Each row is a point. The window is the flat piece filled in between its corners: a triangle in 3 columns, a solid with four corners in 4, and so on. A path goes straight from each point to the next, and from the last back to the first. List the points from which the path goes on through the window.

Window (4 x 4):
[[-49, 100, -12, 53],
[27, 6, 24, -39],
[-17, -30, 12, 15],
[23, -68, -34, -9]]
Path:
(1): [-88, 75, -46, 27]
(2): [-77, 72, -18, 20]
(3): [1, 67, 3, 57]
(4): [36, -26, 46, 57]
(5): [10, -41, -39, -31]
(6): [-47, 8, -35, -31]
(7): [16, -31, 5, 64]
(8): [-13, 7, -2, 72]
Through the window after points: 2, 4

Window, 6 rows:
[[28, -32, 10, 69, -29, 3],
[-68, 111, 43, -3, -51, -53],
[8, 94, -1, -59, -43, -16],
[33, -50, 6, -4, 23, 86],
[11, 22, -81, -51, 42, 65],
[-14, -16, 37, 8, -26, -55]]
Path:
(1): [-29, 64, -19, -22, -89, -2]
(2): [-24, 82, 18, -26, -1, -22]
(3): [24, 64, -2, -25, 3, 0]
(4): [-72, 41, -36, -1, -84, 43]
(5): [-50, -29, -52, -32, -40, 59]
(6): [40, 36, 41, -10, 3, -21]
(7): [32, 28, -18, 22, 71, 5]
(8): [17, -24, -23, -41, -33, 48]
Through the window after points: 1, 5

Window, 9 rows:
[[-49, 7, -19, -53, 37, -18, 36, -106, -41],
[17, -5, 69, -37, -8, -42, -7, -15, 61],
[-41, -39, 28, -1, 11, -9, -64, -43, 8],
[17, -7, -34, -12, -39, -74, 3, -71, 26],
[26, -26, 29, -12, -56, 72, -6, 35, -6],
[-41, 31, -105, -12, -111, -121, 89, 82, -35],
[1, -24, 50, 73, 29, -28, -10, -48, 30],
[44, 107, 23, 17, 29, 10, -74, 21, -1],
[-8, -40, -22, -24, 71, 34, -12, -37, 14]]
Path:
(1): [-9, -15, 24, -16, 12, -40, -20, -27, -23]
(2): [69, -27, 37, -14, 61, -28, -42, -75, -45]
(3): [-35, -6, 45, 17, 17, 23, -27, -60, 75]
(4): [-36, -4, 3, -6, -19, 11, 36, -31, 42]
(5): [24, -3, 7, -4, 6, -23, -7, -17, -19]
(6): [25, -6, 10, -14, 25, -39, -15, 9, -39]
(7): [-36, 20, -17, -36, -42, -15, 12, -24, 25]
(8): [-46, 15, -39, 4, 3, 30, -12, -108, 54]
Through the window after points: 8

Window, 12 rows:
[[54, 5, -38, -35, 66, -107, 25, -16, -35, 88, 14, 59],
[-16, -3, -82, -37, -70, 13, 19, -121, 3, -5, 44, 59],
[-51, -15, -3, -46, -49, -24, 7, 5, -81, -33, -14, -17],
[-9, -1, 112, -50, -36, 22, 43, 39, 43, -10, 44, 39],
[17, 21, -42, -7, 49, -54, 8, 52, -19, -59, -80, 63],
[-10, -47, 29, -32, 47, -27, 73, -39, -39, -83, -13, -37],
[15, 18, 1, -4, -33, -42, -46, -39, 8, -9, -54, -35],
[-78, -5, 12, -29, 28, 53, -38, -38, -43, 13, 53, 3],
[15, -37, -46, 12, -4, -33, 46, 11, 52, -1, -101, 6],
[8, 19, 20, -41, 1, 44, -3, -25, -86, -18, -15, -55],
[23, -100, -73, 95, -1, 10, -40, -20, 2, 11, 26, -42],
[60, -30, -57, -40, 55, -48, -77, 52, 4, 14, -68, -13]]
Path:
(1): [-34, 15, -39, -7, 15, -7, 23, 44, 0, 1, 52, -20]
(2): [12, -62, 21, -2, 1, 9, -32, -64, -22, 7, -35, 25]
(3): [-15, -39, 19, -14, -54, -3, -5, -52, -67, 44, -44, 50]
(4): [-16, -11, -22, -32, -3, -1, 10, -31, -8, -22, 37, -32]
(5): [-9, -14, -63, -31, -2, -5, 0, 51, 44, 1, 13, -100]
(6): [35, -37, -26, -1, 24, -32, -42, -13, -24, -2, -42, 16]
(7): [18, -71, 49, -6, -38, -11, -88, 3, -57, 57, -27, 52]
(8): [-19, 64, -84, -32, 15, -16, 37, -9, 6, -42, -16, -54]
Through the window after points: 1, 5

Window:
[[58, -18, -34, 10, 65, -6, -30, 27, -88, 14, 57, 40, 19, 12],
[-8, 8, 23, -26, 8, 18, -4, 48, 5, -2, -37, 51, -30, 9],
[-17, 13, -20, -24, -1, 44, -17, -17, 9, 9, 17, -11, -30, 30],
[-58, 46, 21, -33, -19, 45, 8, -6, -84, 0, -53, 7, -25, -36],
[91, 17, 34, 73, 104, -11, -37, 39, -11, 66, -31, -15, -12, -67],
[-29, -45, -23, -15, 7, 42, 9, 13, -26, -2, -41, -1, 2, 33],
[27, -6, -36, -78, 32, 25, 8, -10, 30, 44, -62, 60, -5, 15],
[-10, 13, -44, -32, -24, -28, -6, 25, -15, -5, -14, -35, 0, -34],
[6, 22, -76, 82, -33, 117, 24, 1, -16, -90, 68, 20, 60, 8],
[34, -43, -28, -25, 29, 35, -15, 28, 8, 8, 92, -10, 121, -88],
[23, -14, 12, 4, -31, 10, 23, 13, -11, 52, -33, 33, -47, -40],
[-35, 20, -21, 21, 49, 13, -40, 32, -25, 78, -50, 43, -12, 27],
[10, 37, 38, -3, -65, -48, 5, -28, -38, -4, -27, -25, 0, 23],
[-51, 14, -17, 37, 35, -41, 20, -29, 4, -6, -7, -7, -20, 17]]
Path:
(1): [-15, 27, -6, -10, 19, 23, 86, 32, -8, 45, -25, -24, -14, 41]
(2): [-8, 20, -11, -48, 31, 36, 42, 65, -24, 52, 4, -25, 26, -3]
(3): [6, -12, -5, 11, 8, 22, -24, -13, -8, -3, -19, 44, -4, -14]
(4): [13, -50, 14, 38, 22, 46, -72, 2, -15, 18, -9, 66, 22, -45]
(5): [13, 12, -42, -11, 43, 15, 27, 36, -27, 20, 14, -5, 2, -1]
(6): [11, 20, 3, -9, 26, 13, 31, 14, -36, 32, 9, 5, 6, -5]
(7): [20, 3, -16, 25, 7, 0, -35, 8, -15, -4, -4, 17, 2, -12]
(8): [-16, -12, -19, -3, -3, 2, -56, -24, -23, -21, -14, 22, -2, -19]
Through the window after points: 8

Window:
[[-18, 13, 39, -16, -25, 61, 35, 36, -29, -108, -7, 25, -48, 8],
[7, -52, -72, 37, -58, -91, -85, 6, 64, -10, -42, -23, 5, -43],
[-36, -50, 23, 62, 35, 60, 43, 13, -9, 20, -43, 1, -24, -63],
[4, 53, 51, -20, -49, -36, -15, -3, 11, -68, -40, -76, 16, 6],
[-78, -5, -12, 23, 7, -18, -3, 62, 50, 35, -76, 29, 9, -38],
[53, 43, -29, 46, -90, -74, -67, -9, 34, 29, -12, 1, -8, 4],
[-47, 13, 52, -32, -14, 67, -8, -51, -12, -55, -5, 32, 1, -31],
[-35, -22, -9, -38, 5, -3, 42, 16, -40, 16, -38, 14, -23, -60],
[-3, 32, 19, -55, 34, 69, 27, -14, 30, -50, -4, -17, -46, 2],
[0, 37, -3, -14, -45, 16, 59, -23, 25, -74, 9, -13, 41, 8],
[7, -4, 72, -28, 1, 24, 71, -37, 16, -64, -54, 42, -34, 4],
[-93, -51, -59, 65, 19, -44, -16, -5, -7, 48, -61, 6, -32, 1],
[13, -25, 21, -13, -104, -54, -35, 5, 61, 14, 13, -40, 10, 35],
[1, -13, -15, 49, -9, -121, -71, 13, 37, -1, 39, 1, 12, -17]]
Path:
(1): [-49, 0, 19, 10, -58, -64, 1, -30, 81, -42, 20, 26, -46, -45]
(2): [20, 16, -12, 0, -25, -2, -33, 15, -27, -7, -41, -21, 21, 31]
(3): [13, 1, -11, 2, -4, -20, -25, 2, 15, -32, -11, 12, 20, 5]
(4): [-40, 1, 48, 5, -78, -28, 1, -31, 25, -16, 4, -49, -65, -32]
(5): [-3, -1, 17, 29, -58, -52, 60, 9, 108, -21, -29, -4, -79, -46]
(6): [1, 6, -17, -19, -3, 6, -63, 3, -61, -4, -8, -15, 61, 32]
(7): [43, -3, 15, 14, 1, -12, -34, 21, -5, -18, -41, -3, -2, 28]
(8): [-90, 2, 13, -11, -53, -4, 28, -28, 42, -13, 2, 0, -40, -65]
(9): [-39, -8, 66, 3, -63, -14, 31, -42, 80, -43, -25, -18, -67, -43]
(10): [-15, 4, -19, -11, 10, 24, 10, 18, -18, -14, -40, 12, 10, 0]
(11): [32, 7, 10, 5, -35, -7, -46, 36, -31, -34, -10, -22, 58, 31]
(12): [-24, -5, -13, 20, -22, -49, 11, -7, 45, -8, -27, -9, -31, -32]
(13): [-24, 26, 7, -18, -21, 9, 34, -12, 24, -12, -31, -8, -55, -13]
(14): [-5, -28, 18, 9, -1, 33, 11, 10, 0, -44, -36, 17, 37, -14]
(15): [-19, -41, -21, 11, 0, -9, -15, -7, -36, 8, -29, 11, 33, 6]
(16): [-38, 12, -10, 22, -27, -12, -1, 12, 38, -21, -21, -15, -34, -19]
Through the window after points: none

Window (14 x 14):
[[20, -50, 9, -9, 14, 32, 23, -2, -26, 121, -13, 17, 49, -52],
[23, -5, 5, -9, 32, -68, -12, 16, 13, -24, -28, -34, -18, -29],
[2, -5, 15, 17, 5, 39, 22, 20, 40, -57, 45, 69, 0, 9],
[-23, 9, 33, 32, -43, 15, 3, -67, 26, 29, -30, 70, 37, -1],
[-57, 13, -10, -77, 1, 48, -30, -17, -1, 67, 43, -10, -4, -29],
[-4, 30, 1, 57, 10, 65, -25, 61, 67, -38, 71, -43, 33, -24],
[-69, -3, 8, 94, 77, -2, -23, -14, 47, 18, -28, -40, -55, -3],
[-67, -22, -97, -1, -13, -9, 65, 34, 14, 32, 20, 52, 57, -38],
[-42, -59, 11, 50, -1, -31, -24, 28, 21, 37, -15, -72, -59, 13],
[-23, -52, -63, 40, -26, 82, 0, 43, -49, 23, -11, 33, 73, -44],
[-41, 39, 93, -42, 0, 4, 41, -4, 37, -3, -48, -19, -32, -7],
[-14, 23, 73, 70, 21, -17, -46, 44, 61, 5, -82, 39, -11, 25],
[0, 32, -2, 59, 33, 1, 31, 42, -34, 39, -16, 4, 44, 28],
[-7, -40, 71, -57, 44, 38, -60, -4, 6, 20, 39, -35, 88, -14]]
Path:
(1): [-38, 0, 61, 33, 18, 14, -10, 32, 6, 45, 45, 0, 29, -35]
(2): [28, -33, -67, 6, 1, 41, 3, 2, 42, -12, -40, -21, -1, 14]
(3): [-5, -4, 7, 20, 29, 1, -2, -7, 31, 13, -42, -22, -11, 3]
(4): [-58, -2, 18, 37, 29, -18, -11, 25, 9, 1, 15, -7, -11, -41]
(5): [-27, -19, 36, 18, 23, 13, -35, 9, 8, 3, 17, 9, 26, -27]
(6): [-14, -8, 38, -12, 33, 24, -21, 2, 35, 35, -21, -27, 36, 15]
(7): [-5, -1, 1, 16, 14, 40, 7, 15, 60, 11, -8, -12, 23, -17]
(8): [-27, 11, 23, 56, 8, 22, -40, 54, -28, -16, 84, 13, 10, -16]
(9): [-45, -35, 80, 49, 8, -21, -20, -36, -86, 47, 19, 45, 62, -38]
(10): [6, -1, -72, 11, -10, 72, 22, 49, 46, 21, -32, 1, 25, -2]
(11): [11, -9, -9, 8, 10, 28, 4, 19, 31, 14, -21, -16, 35, -1]
(12): [-68, 24, 53, 20, -1, -4, 7, 34, -24, 6, 86, 67, 10, -38]
(13): [-25, -17, 22, 15, 1, 13, 33, 46, -25, 23, 25, 10, 32, -63]
(14): [8, -8, -26, -37, 10, 33, -59, -36, 59, 53, -21, -7, 36, 58]
(15): [-12, -6, -9, 1, 13, 50, -2, 7, 64, 47, -28, -14, -25, 19]
(16): [-50, -7, 26, 58, 9, -38, -12, 30, -47, -20, 22, -4, 72, -68]
Through the window after points: 1, 3, 5, 7, 9

Window:
[[-52, -58, -4, -36, 23, 72, 78, 9, 26, -3, -9, -90, -8, -44],
[22, 37, 69, -5, -9, -41, -34, -37, 2, -26, -15, 23, 16, 34],
[7, -52, -46, -20, 42, -1, 90, -2, 31, 44, 3, -44, 73, -11],
[-14, 1, -46, -6, 10, 34, -11, -9, -16, -30, 34, 40, 40, 25],
[21, 83, 36, 40, -23, -4, 7, -1, -58, 16, -45, 51, -27, 27],
[-51, -9, -23, -17, -21, 50, 27, -29, 37, 73, 50, -24, 79, 45],
[-28, 49, 38, 54, 58, -14, 10, -6, 24, -17, 15, 49, -80, 17],
[-34, -14, -53, -13, -19, -23, -45, 12, 23, 31, -4, 12, -15, 79],
[-43, 19, -84, -31, 22, 26, 63, -16, 64, -4, -5, -118, 67, 2],
[-18, 47, 7, -32, 43, 28, -45, -2, 26, 34, -36, 76, -10, 28],
[-22, 48, -1, -82, 7, -7, 7, 11, -20, 42, 61, 52, -33, 18],
[18, 66, 53, 74, 35, -34, -74, -8, -35, 7, -12, 20, -51, -61],
[-25, 4, -11, -28, 69, 29, -7, 17, -18, 29, 26, -34, 24, 78],
[74, 0, 21, 54, 22, 52, 64, 76, 76, -26, 14, -111, 37, -76]]
Path:
(1): [-49, 40, 10, -2, 17, 4, 31, 29, 24, 41, -11, -3, 81, -21]
(2): [-121, 8, 23, -16, 57, 34, 3, 68, -47, 22, 62, 65, 28, 17]
(3): [38, 27, -1, 6, -8, 3, 1, -24, 7, 8, -19, -1, -17, 19]
(4): [26, 32, 23, 26, 29, 25, -1, -34, 14, 25, -3, 15, -45, 22]
(5): [-15, 35, 25, -18, -9, -32, -15, 12, -18, -12, -10, 10, 44, 20]
(6): [-88, 22, 0, -4, 61, -7, -35, 61, 19, -25, -7, 37, 13, -32]
(7): [60, 36, 11, -4, 9, 43, 14, -34, 32, 45, -13, 4, -14, 40]
(8): [63, -18, -68, -9, 55, 82, 43, -17, 34, 1, 66, -34, -6, 46]
(9): [-35, 6, 23, 8, 9, 7, 27, 24, 15, -3, -19, -26, 15, -34]
(10): [-80, 28, -18, -29, -2, 1, 18, 53, -27, -12, -17, 3, 58, 17]
(11): [102, 15, 26, 40, 62, 14, 5, -43, 54, 31, 13, -11, -68, -26]
(12): [21, 8, -30, -37, 35, 56, 5, -39, 45, 2, -3, -29, -2, 14]
(13): [-57, 6, -1, 16, -4, -22, 51, 67, 0, 20, 13, -17, 53, 28]
(14): [-114, 13, -8, 16, 46, -5, -14, 70, 28, -20, 25, -38, 61, 8]
(15): [42, 7, -12, -21, 14, 20, 39, -35, 13, 44, -7, -28, 0, 18]
(16): [10, 4, -11, -8, 17, 24, -13, -32, -9, 3, 23, -12, -35, 76]
Through the window after points: 4, 6, 8, 16

Window:
[[-111, 15, -7, 0, 37, -16, 11, -8, 33, 13, 54, 21, -40, 45],
[41, 11, 13, 7, 1, 9, -35, 48, -20, 41, -50, 35, 2, 40],
[28, -21, 10, -7, 10, -48, -11, 37, 2, 11, -9, 34, -17, -34],
[-117, -24, -45, 27, -19, -37, -8, -1, -12, 8, 9, -25, 3, 20],
[8, 21, 40, -8, 9, -7, -7, -26, 4, -4, -60, 19, 23, -8],
[15, 53, 8, 81, -21, -38, -9, 23, -4, -15, -12, 29, -5, 2],
[19, -5, 35, 1, -51, -6, 9, 20, -40, -25, -32, 94, 10, 19],
[51, -5, 23, 68, -3, 42, 34, 23, -19, 14, 2, 61, 44, -22],
[112, -5, 8, -35, 5, 40, -20, -5, -6, -37, 21, 9, -11, 25],
[33, -7, 66, 45, -38, -1, 28, 71, 15, -18, -55, 11, 9, 8],
[-121, 53, -54, -55, -20, -14, -1, 15, 33, 21, 47, -5, 0, 4],
[67, 2, 71, -37, 9, 47, -93, 11, -15, -16, 49, 16, 1, -9],
[-79, -9, -35, -8, -47, 4, -28, -34, 63, 38, 32, 27, -34, 12],
[52, 3, 31, -19, -25, 62, -16, 5, -54, 8, -21, 25, -72, -30]]
Path:
(1): [6, -15, 1, 29, 23, 11, -40, 45, 4, -25, -51, 52, -46, -13]
(2): [-2, 17, 32, -5, -3, 36, -34, 48, 12, -39, -6, 52, -31, -29]
(3): [50, -7, 13, 16, -19, 18, 13, -13, -46, 46, -5, 17, 6, 11]
(4): [-1, 15, 18, 8, -19, -27, -4, 24, -1, 21, -2, 15, -9, 16]
(5): [1, -3, -9, -25, 12, 46, -17, 25, 17, -36, -22, 32, 14, -29]
(6): [-12, -1, -20, 22, -4, 8, -25, 30, 25, -22, -23, 53, 0, -14]
(7): [15, 43, 51, 19, -23, -28, -2, -26, -19, 24, 2, -7, -7, 21]
(8): [4, 52, 31, 2, -53, -22, 14, -31, -22, 36, 34, -19, 49, 28]
Through the window after points: 2, 4, 6, 8

Window:
[[-5, -53, -57, -64, -38, -26, 7, 62, 48, -32, -32, 8, 5, -37],
[67, -17, -42, -28, 38, 41, 32, 56, 0, 17, 16, -25, -10, 32],
[15, -2, -6, -21, 48, -72, 3, -4, -19, -49, 10, -40, 26, 6],
[62, -28, 96, -43, -25, -23, -23, 31, 23, 5, 20, 5, -48, 51],
[9, 5, -69, 25, -13, 0, 6, -24, -1, 14, -23, -68, -40, 44],
[41, -58, -4, 33, -95, 40, -28, -19, -53, -33, 6, -94, 36, -18],
[-3, 41, -12, 37, 38, 10, 53, -22, 12, -7, -43, -31, -38, -55],
[-91, 18, 23, -18, -38, 53, -6, 64, 28, -74, -4, 6, 14, 7],
[79, 15, -15, -20, 9, 30, -13, -8, -6, 9, 26, 31, -110, 27],
[-28, -16, -48, 4, -11, 24, 58, -52, -39, 23, 73, -12, 71, 28],
[-121, 24, 54, -16, 42, 1, 8, 33, -30, -9, -26, 19, -26, 21],
[17, 73, 1, -36, -63, -28, -66, -37, -36, 6, -56, 8, -29, 46],
[-24, 20, 24, 64, -76, -25, 5, 82, -48, 44, 17, 23, -24, 45],
[22, -1, -16, -27, 42, 7, 33, 36, -2, -63, -52, 43, -20, 57]]
Path:
(1): [19, -6, -8, -22, 20, 3, -22, -10, 2, 6, -17, -7, 4, 9]
(2): [30, -16, -19, 12, -39, -5, 28, 29, -36, -45, 24, -55, -14, 14]
(3): [36, 24, 50, -58, -84, 33, 45, 36, -76, -12, 22, -42, -20, -7]
(4): [-9, -27, -36, 27, 24, -17, -32, 25, 29, -3, -5, 22, -2, 61]
(5): [22, -2, -79, 43, 9, 6, -33, -2, -2, 6, -5, -7, 23, 8]
(6): [-10, 7, -2, -24, -20, 11, 26, 8, -18, -20, -11, -21, -21, 10]
(7): [-12, 8, -61, -24, -42, -28, 44, 33, -57, -60, 6, -30, -3, 9]
(8): [-29, -14, 38, 14, 17, 36, -7, -10, 29, 30, -2, 13, 29, 24]
Through the window after points: 1
